Each row is a point. The last column is the point's height on a tilted bowl or saddle (a function of degree 2), plus a little noise. Count its main directions that bend up, bend down and stay straight.

Points (15 x 4):
[[ -9  -5 -27  -4]
 [-13  42 -11 -16]
 [ -6  16 -16  -4]
 [ 17 -12 -14  -5]
 [ -2  34  11  -6]
 [-24  24   8 -17]
 [-51  -4 -38 -46]
 [-25  33   6 -21]
 [  0  52  39 -11]
 [ 42  39 -30 -44]
 [-51 -32   0 -66]
 [ 11  57  -3 -23]
 [ 29   8  22  -5]
 [ 12  22   6  -2]
 [  2 -17  23  -4]]
Directions: 0 up, 2 down, 1 straight

Points (27 x 5):
[[ -6 -39 -20 -18 -11]
 [ -8 -34 -23 -48 -23]
 [-82  14  -9 -35 -76]
 [-27  36   1  19 -23]
 [ 10   1 -30  15  -5]
 [  8   8  58  -6 -39]
 [ 78   7 -44   0 -60]
 [-11 -55  15  11 -24]
 [ 15  24  -4 -29  -7]
 [ -8  -5   8 -11   4]
 [ 37   0 -25  -2  -8]
 [ -9 -11 -23  12  -3]
 [-35 -19  -5  20 -12]
 [ 32   0  -4 -13   0]
 [  6   3 -49   1 -18]
 [  6  53 -20 -12 -28]
 [-18 -41   2  22 -16]
 [ 56   2  20   2 -23]
 [  1  40  -3  18 -15]
 [ -6  20  -5   4   0]
 [  9 -16 -18  35 -14]
 [-56 -48   3 -31 -39]
 [-26 -16  15  50 -32]
 [-21  -6   2   9  -1]
 [  8  15  17 -49 -21]
 [ 23   3  36  -5 -14]
 [ 21   6 -23  -6  -1]]
Directions: 0 up, 4 down, 0 straight

Points (46 x 7):
[[-10 -31  -7 -64  39  -3 -41]
 [ 43   6 -13   1 -27 -36 -15]
 [-22 -29   3 -31 -36  20 -23]
 [-24   6 -11 -34 -36  29 -16]
 [  6  17  -3   6   8  -1   0]
 [-13 -13   7  50  -7   1 -16]
 [-46  21 -14  23 -28 -50 -29]
 [ 60 -16  38 -32   9  38 -46]
 [ 37 -27  35  -2 -25   0 -28]
 [-27 -29 -10   1 -54 -37 -30]
 [-13  -3  26  -3 -46  45 -29]
 [-12 -13 -22   3 -16  12   0]
 [-41 -69  30 -37  42   3 -64]
 [-12  16 -30  28  14  27  -8]
 [ 10  -1  40  14 -58  65 -55]
 [-20 -22   3  31   7  39 -17]
 [ 32 -13 -29  19   0 -23  -6]
 [ -4  16  25 -16  26  50 -29]
 [-56 -14 -12 -25  -2  16 -18]
 [ 11   3  43  31  41 -32 -43]
 [ -3  -4  36  -6 -15 -61 -37]
 [  7 -28  54 -23  -3   8 -39]
 [ -9  -4  39  10  26  25 -25]
 [  6 -28 -30   1  24   8  -6]
 [ 36   8  -1  32  15  -9 -12]
 [-42   2 -37 -21   4 -37 -15]
 [ 20   1 -19   8  22  17  -2]
 [-26  14 -19 -17 -20 -16  -4]
 [-20 -45   4  11 -16  22 -19]
 [ 35  30 -21   7  -3  -5  -4]
 [-38  -6 -49  -9  13 -11 -11]
 [ 12 -33  -4  17   3  14  -6]
 [  8  -3  27  25  16 -31 -21]
 [-29   0   9  -6 -40  32 -17]
 [  2 -35  13   1 -20 -23 -14]
 [-34  10 -12  -3  -1  -2  -2]
 [ -8  42  30 -23   4 -18 -27]
 [ 16  26 -18  17 -16  13  -1]
 [-13  43  25 -19  38  43 -42]
 [ 27  16 -39 -17  14 -13  -6]
 [ 70 -29  25   3 -29  -6 -36]
 [-55  29  34   4  11  -4 -30]
 [ -4 -15 -35   1   7 -64 -21]
 [ 11  22 -28  -7  20  33  -7]
 [ -2  25  -4 -10 -43  10  -7]
 [ -8  28  58   7  -7 -27 -43]]
Directions: 0 up, 6 down, 0 straight

Points (43 x 7):
[[ 16 -54 -24 -12 -72   9  50]
 [  6  -1 -24  43 -23  62  47]
 [-31  19  21   1  22  -9   9]
 [ 17 -39  -1  36  15 -20  15]
 [-38   6 -19   0  24  13  13]
 [ 26  22  13 -13 -17  -2  13]
 [ 10 -60 -38 -11  -1  -7  32]
 [ -8  31  33  34   8  27  29]
 [-14   4 -20 -20  27  56  29]
 [  5 -15  30  18 -21  -5  14]
 [ 13 -71   0 -18  53  16  51]
 [ 17  22  39   5   8  -1  12]
 [  2  24  17  19   5 -60   6]
 [ 12 -31  10 -23  22  28  23]
 [ 42 -37 -12 -16 -24  37  38]
 [ 81  21 -19  20 -58 -32  51]
 [ -8  20  48   1   8 -45  12]
 [ -2 -67 -57 -25  -6  11  51]
 [ -1  -2  28 -38 -48   4  28]
 [  0 -10  -9  28 -17  17  14]
 [ 29  22 -23 -18  13  -3  13]
 [-30  31 -40  -9 -10  -3  19]
 [ 13   7   9  -5  -2  40  20]
 [  9  10 -42 -21 -25  23  30]
 [-18  43   8  47  12  -1  22]
 [-21  11 -37 -25  -9 -21  15]
 [ 24  15   7 -19  33  22  14]
 [ 43  -4 -20  37  28 -26  12]
 [-44  11  15  15  55 -46  21]
 [  1  -7   4 -10  11   1   5]
 [-13  13   7  18  10 -10   4]
 [ -9  30  34  -5 -38  -9  21]
 [-40  62 -10  20  22  29  36]
 [ 13 -12  -7 -11  10  -3   6]
 [ -7  10 -45 -14 -10  13  21]
 [-24 -20   5  -3 -29 -15  12]
 [ 13  26  22  20  32  30  21]
 [  8   5 -12  -8   9  -4   4]
 [-10 -54  25 -38  32  15  41]
 [ 37   5  -1   9  12  -4   8]
 [ 14 -32 -21 -13  53  -8  24]
 [ -5  13  82  -2  -8  -7  37]
 [ 19  20  26  -9  -9  19  17]]
Directions: 6 up, 0 down, 0 straight

Points (76 x 9):
[[  9 -11  24 -32  31   9  25  13 -44]
 [  6 -32  56 -35  26  -1  22  17 -59]
 [ 21  32 -45  47 -17 -32  -4 -26  -3]
 [-28  10  41 -33 -22 -34   9  15  -6]
 [-48   5  55   0   8   2  16   0 -46]
 [ 36  29  34  58 -16 -52  -5  34  26]
 [ 24  13 -24   6  27   6   3  -4  -6]
 [ -5 -16  49  13 -53  10   3   3 -31]
 [ 26  30 -28  -6 -16 -18  -3  -9   1]
 [ -1 -19  46   0 -36   0  18  33 -38]
 [  7   5   6   5 -22 -45  86 -41 -35]
 [-15   2  11  -2  -3  23 -49  -6  -9]
 [-23  42 -14 -29 -45  26  59  43 -23]
 [  3  17 -24 -32 -15   8  21 -11  -7]
 [  8  -1 -40 -14   9  -1  11  23 -21]
 [-12  -4 -21 -15   9  -8 -34 -33  -9]
 [  3   1 -20 -48  27  28  46  18 -59]
 [-18  12 -23  11 -22  11  20   3 -13]
 [ 35   1   4 -18 -33   1 -31  41  17]
 [ 19 -26  26 -22  -2  15 -81  36  44]
 [-24 -51 -16  -3 -10  10 -12 -33  -2]
 [-12  -9  -3  13   4 -37 -54  18 -11]
 [-40 -10   9  42  45  -1  29 -11 -27]
 [  5 -19 -39 -16  -7  54 -48   5 -14]
 [ 34  27 -35  45   2   6 -11  21   2]
 [  3  11   1  -4 -17  13  -7  19  -8]
 [-14 -44  26 -19   6   9  -8 -14 -15]
 [  3  15 -39  -4  11  -4  67   0  -3]
 [ -5  -1  -6  -1 -23  28  -8 -35 -12]
 [-30 -11   4  16  32 -22  27  -3 -19]
 [ -8 -18   7 -21 -21  -6   4 -13 -10]
 [  9  39 -51  -9   9 -75  11   9 -12]
 [ 13  21 -42  41  58 -41 -43   2 -16]
 [ 21   0 -31  21 -85   3   2  16  14]
 [  1  60  33  -6  40  19  17  12  27]
 [-36 -16 -14  34 -35  25 -29   1 -36]
 [ 11  -4  41 -15  -8  -1  26 -24 -29]
 [-40  10  38 -12 -22 -33  34  36 -26]
 [-41  26 -42  14 -25 -24  11 -25 -25]
 [-19  21  37  -3  29  -1 -24   0   5]
 [ -7   8 -19 -20 -12 -28  22 -28 -20]
 [ -1 -32  27 -16 -17  26  34 -35 -39]
 [ 17  -7  62  75  16  10 -12 -50 -37]
 [ 19  -2  22 -39 -18 -39  58  18 -53]
 [  5 -19   7  -4   6   5  -1  27 -24]
 [-12  28 -10 -46   4  11  16  -3   6]
 [ 21   8  -6 -19  20  28  57  33 -62]
 [  9  38 -13  20 -43  17  10  17   0]
 [  7  52  -5  -9  20   1   9 -48  19]
 [-33  -7 -13 -24  -4  22  16 -12 -25]
 [  9  45   6 -14  33 -40 -27 -37  24]
 [ -3  20 -17  20  15  12 -18   3 -16]
 [ -6  10 -17 -55  -1   7  15 -17  -3]
 [  6 -27  -2  -6  -6  36   1  -5 -21]
 [ 15  12 -34 -20  -1  21   9  16 -16]
 [ 41  26  -4 -49 -33  -3 -24  34  35]
 [ 22 -12  15  20 -32  33 -63  36  -7]
 [ 60 -48  35   6  -1  11  -8 -16   9]
 [ 12  31 -19  42  58  -8  10   2  27]
 [ 32  10  14  10 -30 -32  28 -36 -14]
 [-26  20   6 -24  -8  -6   5   5   1]
 [ 12   0 -23 -17  -8 -49  -7   0 -17]
 [ -2  18 -29  34  -7 -31 -47 -18 -35]
 [-13  14 -12 -17   3 -31  22   7  -5]
 [-15  32 -51 -18 -31 -20 -53  -5 -23]
 [ 11 -44  43  10  51   9  -5  31 -71]
 [  8   1  18  -6  42  20  -2 -23 -20]
 [ 51 -29  -4  19 -19 -26 -20  -5  13]
 [-39 -15  -7  20 -28  10 -41 -41 -36]
 [ 16   3 -13   1  14 -22   0  -5  -5]
 [ 33  36  89 -17  34   0   0   3  12]
 [ 34 -33  15  -7  40 -24   9   5 -26]
 [ 28 -23  15  -6 -12 -14 -14 -26   3]
 [-13  15  -1 -25   4 -12  15 -43 -10]
 [ 54  -9  36   7  35   2 -21 -31   0]
 [-22  -7  35 -17  -7  34 -25  46 -32]]
Directions: 2 up, 3 down, 3 straight

Points (76 x 9):
[[ -9  18   7  12 -15  65  23 -33  15]
 [ 49 -21  35   9 -12  33 -39 -12  17]
 [-20  21   1 -12 -34 -15  13 -13  -6]
 [  9   2 -23 -14 -60  20   4  24  32]
 [ 23  -3   6 -49  -2  34 -25 -56  23]
 [ -1  12 -12  11  -7   5  13 -13   2]
 [-31  -3   9   1 -24 -20  24 -39 -41]
 [ -3   9   7 -21  19  -9  61  37 -36]
 [-23 -42  -7  -6  32  21 -20  37   6]
 [-16  -9 -24   6  -3 -48  41  10 -38]
 [-12  12 -19  19 -10 -42  44  10 -26]
 [ 46  -2  -4  -1  13  41 -22  35   4]
 [  3 -30 -20 -48  -9  22  -3 -49  25]
 [ 12 -25 -52   8 -11 -19 -46 -45  40]
 [ 25 -21  -8 -28 -34  50 -11  -7  21]
 [  7  32  38 -21  10 -33 -14 -16  37]
 [ 18 -27 -10  24 -22  35 -54   8  -1]
 [ 21  26  22   5  34  -1 -33  28   5]
 [-26   3 -17  34  15  -9 -27  51 -18]
 [-53  -7  22 -24 -25   0   7  20  10]
 [ -4 -32   4  10  -5  18  40  32  -6]
 [ 21  14   0 -54  -5  -2  -9  33  37]
 [  5  21 -40 -26 -19  -3  21  27  16]
 [ 12 -24  28 -10 -12   5   2 -23  -4]
 [ -5  11  -7  36  15  -1   3  23   5]
 [  7 -22  20  32 -22  -3   8  16  -1]
 [ 45 -61  -3   3   0 -19  13  22  32]
 [ -2  25 -60  13  11 -17  -2  32  18]
 [ 33   8 -16  17  -6  30  61 -30   5]
 [ -8  12  28  11 -21  25 -23  15  -2]
 [ 13  12  -8  34  36  -6 -16   0  26]
 [ -7  34  23 -17  13 -15 -16 -56  25]
 [-25 -23   8  -6 -28 -21  42   1 -46]
 [ 51  34  43 -29 -31  -1  28  22  38]
 [ 31  30 -16   8 -65 -27 -22  21  50]
 [-26 -26 -34  32 -34  54  37  23  56]
 [ 26 -13  52  44   3 -16  -9 -11  35]
 [ 34  18  42   5 -32  -9  23  -4   7]
 [-14 -47  37 -29   7  38  20  13  33]
 [-21  23 -12 -37   0  -5   0 -36  23]
 [ -2  33 -12  14  33 -26  25   8  16]
 [  5 -10  10  15  -2  -7  16 -39 -11]
 [ -3 -34  36   8 -12   5  45  -8 -18]
 [  1 -48 -11   6 -17  -5  19 -34 -22]
 [ 36 -15  -8  38 -20 -45  21  13   8]
 [  0 -41  39  19  15 -25   1  -6   8]
 [  7  26  13 -33  58  14 -33   3  36]
 [-14   0 -37  18   9 -16  12  -6  10]
 [-32  -6  10  37  45  23   9   8  36]
 [-22  20  12   9  -8  15 -40 -39 -13]
 [ 25  -8  26 -10   3  37  28  50   8]
 [ -4   3  84  33 -45 -16 -28 -16  -3]
 [-17   5   0  -6   0   3 -23   1   1]
 [-21  -1 -11   4  35 -15  31  -9   5]
 [-31 -36  13  37   1 -13  13  -5  -6]
 [  7  11   4  12  -3 -56  27 -36 -11]
 [ 51  28  26  16  24   5  13 -45  68]
 [-19 -45   5  12 -23 -32   8 -21 -38]
 [-33   1  24  10  30  -4  23  50 -14]
 [-34   8  26 -13   2   3  -8 -38   1]
 [ 37  37 -13  30  -1   6 -72  11  -8]
 [ 23   8 -52 -58 -30  31  34 -24  36]
 [ 17 -29 -24  10  -7   6  30 -13  -1]
 [ -1  14  20  -5 -16  25 -55  22 -13]
 [-36  12  36  46  78  10 -32   9  49]
 [-30   2  22  -8  -6  -7  11 -35 -15]
 [-37  -7 -24  -2   7  22  -4 -11  19]
 [ -8 -28  36 -53   0 -36 -25  10  40]
 [-44   9  27 -15  41  52  46   4  56]
 [ 10  16  33  37  -8 -33 -13  12  14]
 [-16   3  22 -49   7  59  23  11  36]
 [-30 -55  62  36   1   8   5  45  31]
 [ 21 -20  21  22   5  15  52  17   8]
 [-56 -24  58  -4   0  29  27  10  34]
 [  0  18  15 -19  14  20  25  13   7]
 [-21  45 -12  -5 -16  13 -46  -5  11]]
Directions: 5 up, 2 down, 1 straight

Points (76 x 9):
[[  9 -37  -1  30   8  -6   5  19  22]
 [-31  70 -12 -22  -6  11  10  26 -27]
 [  4  13   3   8   4  17 -21  41   0]
 [  9  13   2  -6  32   2  59  16 -20]
 [-41  -8 -11 -39   0  57  -6  25 -53]
 [ 18 -30  20  17 -18 -18 -11  42   0]
 [ 55   8   5  39  35  14  13  -3  -1]
 [ 31   6  18 -36  15 -52   3  -9  17]
 [  1 -32   8 -45  13   6 -20   9 -29]
 [  8  20  39   3 -42   9   3 -38 -35]
 [ 18  27  -1  43  14  12  11 -60 -40]
 [ 28   4   6  56 -16   4  20 -37   0]
 [ -8 -12 -13 -21  13   5 -34 -10 -23]
 [ 45 -25  -6 -54  -8  -1  14  13  -3]
 [ 15  57  -9  18  41  23   7   8 -60]
 [ 11  -4 -19  -4  27  -8  -6  32  -8]
 [ 69  -9  -8 -26   8 -17  15 -39  31]
 [ 52  -6  25   8  20  42 -10  25   5]
 [-12 -43 -68 -17 -55   0  12  -9  69]
 [ 64 -13  37  27   8 -25 -14  16  18]
 [ 22  33 -46 -16   0 -17  11 -59 -23]
 [ 48 -23 -25  18  18   3 -51  13  41]
 [  5   2  37 -25  54 -12  27  -3   9]
 [-35   4 -29  -6  16  15  23   1 -20]
 [-22  30  36 -44 -27  32  37  39 -61]
 [ 62  14  33   2  19 -17  47  33 -30]
 [ 17 -38 -13  -6  16  29  39   5  17]
 [  9  -9  24 -23 -14  56   2 -15 -30]
 [-15  -3   6  -3 -18  12  31  10 -10]
 [  2 -14  36  19 -21   8  74 -32  12]
 [ 21  15  28  21  21  22 -46  18  23]
 [-10 -19 -19   7 -14   2  31 -17  20]
 [ 22  33  10  33  13  26   4  -9 -24]
 [ -9  -3  10 -24   1  24 -19  -6 -23]
 [ 30 -22 -21 -52 -24 -34  13 -20  41]
 [-45  -3  -5 -34 -12  22  10   9 -26]
 [  7 -25 -16   3 -12  24  34   7  14]
 [-18  28  22  19 -18  12 -16  34  -6]
 [ 16   0 -36 -19  22  30   3  -2 -26]
 [-24 -34  -9 -11  -1  11  25   0  11]
 [-12  10  16   0  21  37  12  -5 -22]
 [  1 -49  -1 -22 -16  22 -48  16 -12]
 [ 34   3  -9  -8 -57 -22 -10   3  22]
 [ -2  -4  -8 -15 -44  14  10  12  -7]
 [-13 -21   7  -2  -6 -28 -13   1   1]
 [ -1   5  37  28  14 -19  11  37 -10]
 [ 16  -5  15 -40 -25 -24  23  29  -5]
 [-28  23 -34  29  37 -31   0  50 -26]
 [-35 -24 -34 -22 -14   7  27  23   8]
 [ -2   7 -34   6  -4  -2  11  44   5]
 [ 44 -46 -29  -8 -65  -5   6  74  30]
 [  4 -56   4 -19  23   2  26 -23  39]
 [ 10  10  -1  41   2  22  38 -33 -17]
 [ 14   8  27  29 -38 -55 -20  26  -9]
 [-56  -4  16  33  39  26 -21  39  -3]
 [-21   0  -5  15  -6  35 -52 -14  -7]
 [ -2   3  -2 -63   2  -1  -9  18 -27]
 [ 14  33 -24 -31   7  11  15   4 -28]
 [-36  21  -9 -36  -4 -49 -15 -17  -2]
 [ -1   0 -29 -23 -14  22  18  -1  -8]
 [-13  39  19 -22 -12  23  -9   5 -29]
 [ 54 -21   2  11  -2 -42  -2  47  10]
 [ -4 -24  16 -13 -36 -51 -11  16  -5]
 [-24  13 -14  36  15  18 -12  15 -11]
 [  7  42  53  -5   1  42 -19  11 -15]
 [  4   2 -31   9  30  62   7   2 -35]
 [ 30  97   9  47  26 -17 -43  22  -4]
 [-10 -15  24 -41  -9  56  26 -15 -39]
 [ 15  -6  -5  15   9 -47  16  37   5]
 [  0  -6  -9  -8 -20 -26 -10 -58  -4]
 [ 33  71 -38  -3 -15 -18  19 -51 -47]
 [ 24  29  27   7   3   4 -28 -13  -5]
 [ -9  42   3 -20  34  14  -4 -38 -55]
 [  5 -24  27 -37  -8 -36  27 -29  34]
 [ -4   3   9 -23   6  64  -8 -29 -45]
 [ 22 -32   2   1  13 -56  -2  10  15]]
Directions: 3 up, 4 down, 1 straight

Points (63 x 9):
[[ -57   11    2  -24   -1  -18   18  -26  -23]
 [  -2   25   -1  -24   12   27   -7    0  -12]
 [  30  -55   34    0   28   13   30   28  -18]
 [  15    2  -44   -4  -39   12  -12    2  -20]
 [ -38  -13  -11  -30   -2  -28    3   12  -21]
 [  47  -32   -7  -44  -21  -45    8    1  -31]
 [ -19   -9    4   16   -5   10  -49   27  -23]
 [  11   17   69  -31  -21  -31  -20   59  -59]
 [ -13   43   -4    4  -46  -13   43  -33  -22]
 [   0   16    0   53  -26  -45   29  -35  -23]
 [  14   -8  -34  -11  -29   -6  -18  -12  -17]
 [ -11  -46    4  -15   12   -8    3    7  -12]
 [  10    1  -50   -7   12  -15  -51   -9  -24]
 [  -2  -29  -12  -50  -51  -14  -38   38  -55]
 [ -18    2  -29   16   11  -54    9   24  -14]
 [   9   -8   53   12   -7   -2   24    8  -13]
 [  48   -7    3   -3  -17   19    2   24  -17]
 [  42   14   12   51  -22   24   15   13  -21]
 [   0    1  -15   23   -5   -8  -20   31  -14]
 [  15   24  -19   -8   17  -15   37  -44   -5]
 [  -7   33    5   53    1    8  -74   17  -50]
 [ -13   20  -21    6   -4   -9   31    3   -4]
 [  56  -54   -4    2   -4   27   11   -2  -22]
 [   5  -15   43  -34  -22   -6   26   19  -25]
 [  -2   -8  -15  -33  -43  -13  -29    4  -31]
 [  31  -10    7  -25   -5   13   18   11  -12]
 [ -54   44  -21   16    2   -1  -20   26  -29]
 [  -6  -19    0   43  -10  -14   37  -11   -9]
 [   5    2   14  -35  -35  -25  -27  -31  -35]
 [  -9  -11  -21   36  -17  -34  -50  -47  -35]
 [  36  -42   20  -60  -52   -2   -7  -54  -66]
 [  10   -3  -17   41  -44   37  -13   -9  -20]
 [ -21  -37  -17    5  -15  -12  -26   -4  -15]
 [  19  -49   -8   29   -5  -23   19   40  -13]
 [   2  -40   43  -19   23    7   12  -10  -19]
 [  33  -29  -11   48   -3  -30   11   35  -13]
 [ -15  -12    6   43   43  -25   39   21  -11]
 [  12   39   13   -7  -12    0   10  -21  -10]
 [  -2  -17   22   15  -18   17   -6  -20  -10]
 [  18  -28   -4  -26    4   -7   -4  -66  -27]
 [ -54    0   37    5   21   -6   28  -30  -24]
 [   6   45   10    8   -7   12  -14   39  -24]
 [ -17  -12   11   10   19  -25   19   -1   -5]
 [ -22   14  -26   22    3   61   -1   29  -18]
 [ -22  -34   13   14  -39   24   18   25  -16]
 [   5   44  -16  -27   39   14   21  -26  -12]
 [ -16   -2   28   -8    1  -27   29    0  -12]
 [  10  -20   -7   21   73   21  -45    8  -26]
 [ -42   -1   27    4   15    7  -13    1  -15]
 [   8   28   43   -4   -9  -10   -7  -36  -20]
 [ -22   65   22   43   23   28  -13   -3  -28]
 [  13   -6  -46 -106  -34   21    4  -11  -77]
 [  -4   26   27    0   28   10   -7   25  -16]
 [  15   28  -43  -29   48  -17    6  -38  -11]
 [ -21   12   -6  -51   36   24   24    9  -25]
 [ -18   17   -6   -4  -11  -16   30   -1   -7]
 [  20   10  -10   -3   -3  -17   21   53  -14]
 [ -33  -36    7   36   -8  -22  -35   32  -31]
 [  -8  -17    1  -22  -16  -16  -24   11  -20]
 [  22   40  -45    4   28  -12   -4   20  -11]
 [ -33  -44  -39  -28   28   -7   22  -10  -19]
 [  12  -13   17   -5  -37   17   18   17  -15]
 [ -16   19   49  -25  -11   34  -38   36  -40]]
Directions: 0 up, 7 down, 1 straight

Points (62 x 9):
[[  37   57   23   16    3   48  -18    8    8]
 [ -30   11   -5  -12   -1  -17    6   49  -24]
 [  -2    2   -3   23    8  -24  -15  -22   -8]
 [ -30   29  -12  -10  -61  -70   19   13  -71]
 [  29    5   42   -9   -2  -16  -12  -24   -4]
 [   9  -22  -13    0    3   -1    8   34  -10]
 [  36   35  -23   36   -3  -17  -20   29  -33]
 [ -22   17   46   19    1  -31    4    1  -20]
 [  29   14   18  -27   34   32  -27  -10   -2]
 [  32  -29  -14  -12   38    8    1   -1  -25]
 [   6  -16   -4   24   10   38  -24  -50   40]
 [  12   30  -12   -8   53  -27   -4   44  -41]
 [   4  -36  -10   20   45   15   37   60  -19]
 [  -1   30  -37  -25   24   12  -28   10  -30]
 [  27   24   14   66  -16   37    5  -17   19]
 [   1  -40   -3   14  -15   18   -9   -5   11]
 [  19   14  -22   25   -3  -22  -15   11  -22]
 [ -16   13  -26   -3  -22   12    6  -34   11]
 [ -12   -7    1  -20  -23  -15    1    9  -17]
 [  23   22  -23   40   -2   15  -21   13   -5]
 [  23   27   34   24   28   13  -17   12   -1]
 [  66   52    5  -41   10  -10   11  -29  -37]
 [  -4   22  -20    0    8   30  -23   20    2]
 [ -29   13    3   46   -9  -10  -54   25   -8]
 [   8   12  -23   17  -10   41   28   34   -6]
 [ -14  -45  -15   28   30   29   33  -31    0]
 [  -7    4  -22   11  -13   38  -26   -4   19]
 [  42  -31   -5   40  -14  -11  -49   33   -8]
 [  24  -18   34  -10   -2   -1   38   -3   -9]
 [  -2   13   -7  -31    2   40    7   31   -9]
 [  23  -22    2   19  -11  -10    2    5   -9]
 [ -15    7  -51    5  -16   48    4   16   -6]
 [  31  -22   -9   13  -27   -2   28   27  -23]
 [  23  -30  -27   -1    6   24   -6  -32   -3]
 [   5   20   15   34   29   29   -7  -27   29]
 [ -40  -13    3   -3  -11   -6   40   32  -28]
 [ -21   41  -10    1  -23  -33    5    1  -27]
 [ -34   12  -54    6  -41  -46    7  -22  -54]
 [  36    6  -24  -11  -24   24  -53  -14  -12]
 [  14  -60    2   29  -15   -4   -5   51    1]
 [  24   19    6    1  -14  -24  -16   14  -23]
 [  -8   11   -7   28   31   -3    1   11   -6]
 [   0  -50    4   20   45  -16   26  -36  -22]
 [   5   -6   21  -28  -25   17   30   43  -22]
 [  12   53    5   21   15   24  -12  -18   13]
 [  -4   55  -35   21   27  -40  -10   -6  -44]
 [  17  -29   21   23    2    5   21  -11    5]
 [  -4  -12   53  -28   12   51    6   49   -8]
 [  22    1   -9  -21  -18   26   21   44  -18]
 [   5  -21    2  -23  -63  -53  -12  -12  -54]
 [   9  -13   22  -45   -2   33  -24  -16   10]
 [  -3   67   66  -12   14    7    3  -59   43]
 [  43 -108   -5   17   42   -7    5   -5  -59]
 [ -14  -11  -20   38   16   -2   21   -1  -10]
 [  20    2    5   34   45   45   40  -69   45]
 [ -12   14  -22   49   12   31  -33  -19   16]
 [  10   11    5  -34    5  -29   29   -8  -26]
 [  14   21    9   21    4   62   30   23   13]
 [  10  -10  -33  -39  -17    9   60   10  -48]
 [   7   30  -10   -2   56   15    0  -10  -11]
 [   9   38  -26  -21   33   -5  -32    5  -36]
 [ -30  -29    0  -30  -52  -16  -13   -3  -29]]
Directions: 1 up, 6 down, 1 straight
